Each row of a before or after table is a point. One or more steps were done to the points. Then noise was added and the rows were shuffled. The steps act on how far a point lies along the listed directions, d1 being the first. Name the steps. A step turns or swaps two directions, mirrors them in a line or flattens them onto one, adds a multiple of one to another, or multiplies one. Angles are multiples of 10 degrees, from the lower direction toward the higher: turns from -170 to 170, lines from 10 to 170 but not 90. Use the fewest steps. Two steps may share a direction if one is a turn and the other turns, adds or multiplies; they go together, in the order done. Otherwise the lowest direction goes first.

Directions:
(1): [43 36]
(2): [-36  43]
Before (14 x 2)
[[  7 -31]
 [ -9  -2]
 [-32  21]
 [  1  13]
 [-34  10]
 [-37  43]
 [-41   9]
 [ 26  -6]
 [  4 -22]
 [-29  41]
 [-29 -19]
 [ -3 -11]
 [-25  47]
 [ 60  25]]
After (14 x 2)
[[  1  41]
 [ 46  31]
 [ 38  42]
 [ -4   9]
 [-27  29]
 [ 33 -57]
 [ 34  37]
 [  3 -27]
 [  2  34]
 [ 17  36]
 [-25  -9]
 [ -8   1]
 [ 17   4]
 [-28 -11]]
Steps: turn d1 and d2 by -80 degrees

Directions:
(1): [ 55 -14 -15 -60  38  -6]
(2): [ -5  -5  37 -40 -50 -54]
Before (9 x 6)
[[-16  -6 -24  45   5  27]
 [  2  -7  -9   8  13  17]
 [ 27 -19 -33 -23  49  44]
 [-15   1 -18  30  28  30]
 [-35  10   6   7 -26 -25]
 [ 30  -8   6 -43  21 -30]
 [ 17 -10  -8  -9  43  10]
 [-25  -3 -20  44  28  32]
 [ -3   6 -10  32  -7  23]]
After (9 x 6)
[[-27   0  28   9 -17 -24]
 [  9  -6  23 -34  -9 -44]
 [-46  -1  -3  53  -3  14]
 [ -5   6  -9  33  -8  23]
 [-45 -10  31   2 -60 -17]
 [-24  -1 -18  47  -9  19]
 [-16   0   8  16 -15   2]
 [  8   3 -32  -9  40  12]
 [-39   3   2  38  -4  10]]
Steps: swap d1 and d2

Directions:
(1): [  0   8  54 -10  53  31  10   9 -10  12 -15 -24]
(2): [  4  44  -8  60  -2  14 -25   7 -33   4  14 -16]
(3): [ 42  59  -2 -42 -12 -14  12  -7 -10 -16 -10  -8]
(4): [ 12   7  29   6 -19  -8  15  -9 -17  58   2  51]
Before (13 x 12)
[[  6  -3   6  -4  -9  -3   3   3  -3   8  -2  15]
 [-11 -14 -16   1   5   3  -5   2  10 -15   4 -11]
 [ -1  -1   4  -3  -4   5   9   3 -12   5  -2  16]
 [ -9  -7   3   3   7   5  -6   5   2  -4   3 -10]
 [ 18   9  30 -39  20   8  19   3  -2  -2 -17 -11]
 [  2  23   1   0   0   3  -2  -1 -10 -11   7 -11]
 [-11 -20   5   4  -2   4   6   1   2  12  -2   7]
 [  8  12  -7   9  -9   0   2  -7  -7   9   6  16]
 [ -8 -24  -6 -25   1 -11   9   0  15  -9   1  -4]
 [  6   6  -4   5   7   8  -7   6  -4 -11   2 -16]
 [  0   6   1   7   2  -2   2  -3  -2  12  -2   6]
 [ -9  -1  -5   5   6   5  -3   6   2  -4   1 -14]
 [ -3 -19  10 -21  -1   0   9  -4   4  -1  -5   7]]
After (13 x 12)
[[  8   8   0   1  -3   2   6  -6  -5  10   3  15]
 [  6  12  -1  11  10  12  -9   7  -9 -10   3 -19]
 [ 18  14  60 -45  49  25  25   9  -8   5 -25 -24]
 [ -9   2 -13  12  -1   2  -7   5   0  -5   4 -12]
 [ -3 -20   7 -22  -4  -2   9  -4   5  -2  -5   8]
 [  0   2   1   3   1  -4   4  -4   0  12  -2   8]
 [  6  -7   9 -10  -6  -3   6   3   0   8  -4  16]
 [ -1  -5   5  -9  -4   4  11   2  -9   4  -4  17]
 [-11 -26 -15   4 -22  -9   4  -3   8   7   3  17]
 [ -7 -21 -11 -19  -4 -12   6   0  13 -10   3  -3]
 [ -9  -6  -9   9  -4  -1 -10   3   1  -6   8  -6]
 [  2  28  18   0  16  14   0   2 -15  -7   3 -20]
 [-10  -9 -30  13  -8  -2 -11   1   7 -17  10  -8]]
Steps: add 1.5 times d3 to d1; add -0.5 times d4 to d2

Directions:
(1): [-12  18  21   2 -17 -32 -27   6 -13  34  15 -40 -17   0  21   2  -4  12
  30  31  12 -45 -35   8]
(2): [  9  -3 -10  -6   1   7  -7   0  -4  31 -51 -10  -2  38 -11  60  34  23
   1   4 -22  24 -24   7]
(3): [ 11  -3 -13  15 -10 -18   5  26 -42 -17 -16  12  -2 -15  34  22 -34 -45
 -20  28 -17  21 -30 -18]
(4): [ 45 -19 -22  23   5  14  -6  10 -35  41  14  15   3 -38 -20  21   3  -7
  38  -5  26  -4  25  10]
Before (10 x 24)
[[ 16  -9 -18  -2   6   0  15   6   6 -22  -1  20   8   0   0  -2  -2 -10
  -26 -10 -10   9  20  -2]
 [  6  -1  13   2  -4 -15 -24   1 -22  47  17 -19  -7 -17  10   7  -4  10
   28   4  18 -18 -13   6]
 [-11   5  12  -4   1  -8  -2  -5   1  19 -10 -13  -7  20   0  12   6  13
   -2   4 -15  -1 -26   2]
 [ -2  -7  -2  -8  -1   9  -5   1  10   7   2   1   3  -1 -19   2   9  19
   10 -25  12   0  19   1]
 [-23  21   7 -17  -2  13  11 -20  36 -28  -8   1  11  27 -10 -11  13  14
  -21 -15 -15   6  10  -2]
 [  5 -12  -6  -1   4   4   0  -6   3   4  26   1   3 -18   3 -18   8   2
    7   3  17 -13  13  -9]
 [  4  -3   7  -3  -7   9 -17   3 -16  38   1 -23  -9   4   0  17  21  15
   20   9   2 -15  -2  13]
 [-18   0  -1 -17 -11   6  20 -13  42 -60 -16  20   2  21  16 -21  -4  -5
  -43  -9 -10  34  -1 -13]
 [-23  16  22 -10  -8 -11 -13 -11  19  11  -8 -34  -6  49  -6   4  12  33
   10  28 -10 -25 -22  -5]
 [  2  -6   7 -11  13  25   6 -16  18 -14  35   7   5 -31 -23 -39   2  -5
    5 -23  21  -7  46  12]]
After (10 x 24)
[[  7 -11   1  -9  12  28  13 -15  12 -26  32  17   9 -40 -19 -42  -8 -14
   -4 -26  18   1  49   7]
 [-30  14  16 -24 -15  -1  -1 -27  58 -15 -13 -19 -11  41   4 -13  29  42
   -9  -7   4   0 -15   7]
 [  6 -11  -7  -6   1  11   3   6   4  -7  -2  12   7  -6 -15   2   2   5
    1 -27   8  14  21  -6]
 [ -3  -3 -10  -1  -5   0  10   7  -8 -26 -46   6   4  43   2  35  -7 -10
  -33  24 -38  31 -24 -27]
 [  9 -15 -13  -1   9   9   5   0  -1  -8  28  13   9 -23   6 -19  -1 -12
    1   2  12  -2  16 -14]
 [ 18 -11  -8  11   1  -7  -4  14 -38  10   6  19   1 -32  20  11 -31 -32
   -5   3   3  22  -5 -12]
 [  4   2   3  -7   4  -7  -3  -4  18   4  18  -9   0  10  -8 -13  13  23
    2  -9   3 -30  17  13]
 [ -4   1   3  -3   0  -4   6  -1  -9  10 -26  -2  -4  19   4  25   2   1
  -13   1 -26  19 -24  -5]
 [ 16 -14 -13   4   0  17   2  16 -33   4  -8   4  -2 -10   9  20  -1 -19
   -8   8 -10  22   5  -4]
 [-23  19   2 -18   0  15   9 -19  34 -19 -20   2  14  39 -15   6  21  20
  -25 -14 -21  13   5  -2]]
Steps: swap d1 and d3; add -0.5 times d4 to d2

Directions:
(1): [ 18  23  18 -22 -11  -6 -18  -8  25  -5   9  49  25  -2 -13  51  43 -38
   3  -4 -10  16 -33   3 -38 -12  -6   3   7  30  12 -27 -13 -38 -24 -15
  10  20  26   1  19  29 -12  40 -11 -18  -3 -29  -3  -4 -28  21 -40  13
  31 -27   6   6   0   2   1 -47 -13  -7]
(2): [  3   1   6   0  23 -17  30 -56   4  18  10  34 -11  55 -18  -8 -14 -52
  11  -1  15  -8   1 -35 -26 -28 -23  17 -15  -4 -17  10  12  31  15   9
 -20 -46 -12  32 -21  22   2 -22 -15  36  -8 -25  16   9 -19  -9   6  12
 -30  31  -3   3 -19  -1 -10 -51   7   2]
(3): [ 17  23 -30  19  18 -10 -19 -32  43  23 -12  16  -8 -40 -11 -22 -13 -35
  26  -5 -19 -15   8  -9   7  -9   1  24  32  30  -7  12  -4  18 -33  17
  22  13  -8   7 -29 -30  50 -27 -10  -1 -19  11  20  19  21  13 -17  -5
  19 -60  15 -10  24  13 -16  18  44  14]
(4): [ 17 -18  11  10 -25  18  31 -27 -31 -23  32 -35 -30  29 -25   6 -24 -13
 -20 -34  -5  45  -8 -14 -13 -34  18 -16  19 -18  10  -4 -34   9 -21   9
  13  48   7   6  32 -12  25 -25 -16 -33   8   6  12 -32 -22 -15  -8  42
 -25 -25   1  10 -14  28   6  13  23   6]
(5): [-20 -25  30  39  -7   3 -29 -36  38  29  -7  -9  -3  20   4  -8 -24  16
   6  30  10   1 -54  33   4 -20   7  -3 -10  30   6 -10   9  23 -15  10
  -2 -13  26   9   2  -6 -12  45   2 -27   9  54  24  22  24   5   3  54
 -11  23   0  29  18 -14  39  -2   5   9]
Before (8 x 64)
[[  9   1 -13   4   3  -5  -3   2   6   4  -3 -13   0 -18  -7 -21 -16   6
    2   3  -6   5   3   2  17  -4   5  -3  12  -7   2  12 -19   8 -17  -5
    9  16  -5   3  -4 -20  14 -12  -1 -13  -2  10   6  -9   6  -7  -9 -13
    3 -19   8  -6  16   3  -5  18  25   7]
 [ 17  15 -10  -9 -13  -1  -2  15  -6  -7   3   7   7 -18   4  26  19 -11
   -5 -16  -9   9  -2  -6  -9   2   3  -1  19  14   5   4 -18 -15  -5  -7
    1  34   0  -7  19  12   6  -1  -5  -4  -7 -23  -8  -8 -20  16 -16  -4
   20 -28  12   1   3   5 -21  -5   2  -6]
 [ -9 -11 -24 -11  19   3  44  21 -56 -15   7 -32 -20  21  12 -18 -18  14
  -16  -9  14  -2  60 -33  22   8   4  -8 -15 -43 -19  23 -10   8  37   6
  -32 -17 -33   4   0   1   3 -54  10  27  -2 -27  -4 -18 -18 -27  27 -26
  -34  31  -3 -21 -27  -6 -14  17   9  -6]
 [-19 -38  12  29 -21  20  19   0 -27 -19   7 -49 -26  25  19 -24 -37  37
  -23  12  10  11   4  12  28  -3  11 -20  -3 -20   9   4   9  24  15  10
   -9  -5 -15  12   1 -13  -5  -4   4  -8   7  20   6 -11   7 -19  33  21
  -35  33 -18   7  -6   1  18  33   1  11]
 [ 12   5  -1 -22  -6  -6  12  12 -13 -25  16  19   2   3  -1  29  22 -20
    8 -15 -11  19   1  -4 -17   2  -8 -13 -13 -14  11  -8 -16 -14  13 -13
    1   3   3   0  23  28  -5   2  -7  12  -5 -41  -5 -25 -21   5  -8   8
   12   3  -1  -2 -13   3  -4 -30 -21  -9]
 [-15  -8 -23  13  16 -13 -13 -27  19  18 -18 -12 -16 -11  12 -24 -28   5
   16  10  -7 -21   1  -3  13   1   5   5  10   5  -6  16  14  27 -10   4
   -5 -19 -15   9 -32 -22  18 -18   3   8  -3  17  16   5  32  -3  12   6
   -5  -9   3  -7   7  -2  -2  23  27  14]
 [ -6   6  18   4 -16   5   0  -3   2  -3   7   8  13   0   3  12  10  -3
   -1   5  -2   4 -23   0   0  -3   4   2   9  13  -1 -23  -6  -4  -8  -3
    1   9   8   8   9   5  -7  20   2 -13   0  11   6  -8 -11   3 -19  23
    6 -11   6   6  10  -5   4   0   4  -7]
 [-21  12 -14  -7  11  -7 -16  28  26   6 -15  14  21 -33  18  -6  21  14
   11  23  -9 -31   5   7  16  22  -5   8 -15  15   3  -6  20 -13   4  -9
   -2 -19   7 -13 -16   2 -17  24   7   8  -5   2 -18  15  15   9  -3 -21
   24   1   2   0   7 -18  -6  13  -9  -9]]
After (8 x 64)
[[-11  18 -25  -9  15 -11  -5  26  25  -1 -14  17  19 -34  13  -9  20   1
   14  16 -15 -32  15  -4  14  20  -6  11  -9  14  -3  -2  18 -11   2  -5
   -1 -18   1 -11 -21  -1  -6  10   4  16 -11  -9 -17  14   8   5  -5 -28
   23 -10   6  -6   3 -15 -16  10  -3  -6]
 [ 14   6 -10   2   3 -12  -2 -16  14  10   0   1  -2  -5 -10 -21 -18  -9
    8   3  -7   4  -1  -4   6 -13   0   2  12  -1   1   9 -19  15 -14  -3
    5   7  -2  10  -9 -17  12 -12  -6 -10  -6   5  11  -5   3 -10 -13  -8
    2 -13  10  -6  15   3  -3   2  26  12]
 [-11  -4 -21  -3  17 -19  -3 -35  19  16 -11   9 -11   2   5 -11 -15 -13
   15  10  -4 -19  -1 -14  -4  -2  -6   8   5   6 -10  12  15  19  -7   0
  -12 -29 -13  16 -32   1   9 -12   3  13  -4  -2  16   3  15  -2   8   6
   -7  -4   3  -7  -2  -4  -7  -3  20   9]
 [-13 -25  13  22 -25  20  -1   7 -10 -20   1 -30 -13   6  18  -7 -15  28
  -20  12   2  13  -6  21  19  -4  13 -20   5   2  16  -7   7   8  -1   3
    1   7  -4   6   3  -9  -2  14   3 -18   5  14   1  -8   5  -6  14  21
  -15  11 -15   6   2   2  20  26  -2   9]
 [ -8   4  12   9 -12   5   1  -2  -1  -1   5   3  12  -6   6   4   1  -2
    0   5  -3   0 -15   0   8   3   4   2   5  11  -3 -17   1   5  -4   0
   -1   4   5   8   2  -1   0  12   5  -8  -4  14   7  -8  -5   2 -12  15
    1 -11   7   3  13  -7   2   9   7  -6]
 [ -6 -14  -7 -10   3  10  26  26 -50 -21  15 -29 -11  19   9   5  -7  20
  -18  -9   9  16  33 -19   9   1  10 -16 -14 -29  -7   7 -19  -9  21  -3
  -24   6 -10   2  19   7  -8 -25  10  -1   4 -18  -4 -23 -25 -18  10  -7
  -18  19   0 -12 -22  -5   0  12   1  -6]
 [  7  -1   0 -11 -12   3  11  22 -20 -25  13  -3  -5  -3   4  18  10   1
    4 -12 -11  18  -1   7  -6   9  -4 -22 -15 -20  14  -4 -15  -6  16  -8
    3   9   3  -4  28  16  -6   0  -3   5  -1 -24  -2 -27  -7   0  -2  14
    9   3   0   1 -10   7   6  -8 -19  -6]
 [ 15   6 -10   5  -9  -4   1   1  -5  -1   3  -1  -1 -11   1  12   3  -8
   -1 -15  -7   7  -1  -3  -4  -4   7   3  21  15   1  13 -13   3  -7   1
    0  29  -5   1  12   4  13 -10  -5  -1  -7 -12   3  -1 -15  10  -7   5
   11 -24  10   4   4   6 -17   3  11  -3]]
Steps: multiply d1 by 0.4; turn d2 and d3 by -40 degrees; multiply d5 by 0.7; turn d4 and d5 by 20 degrees
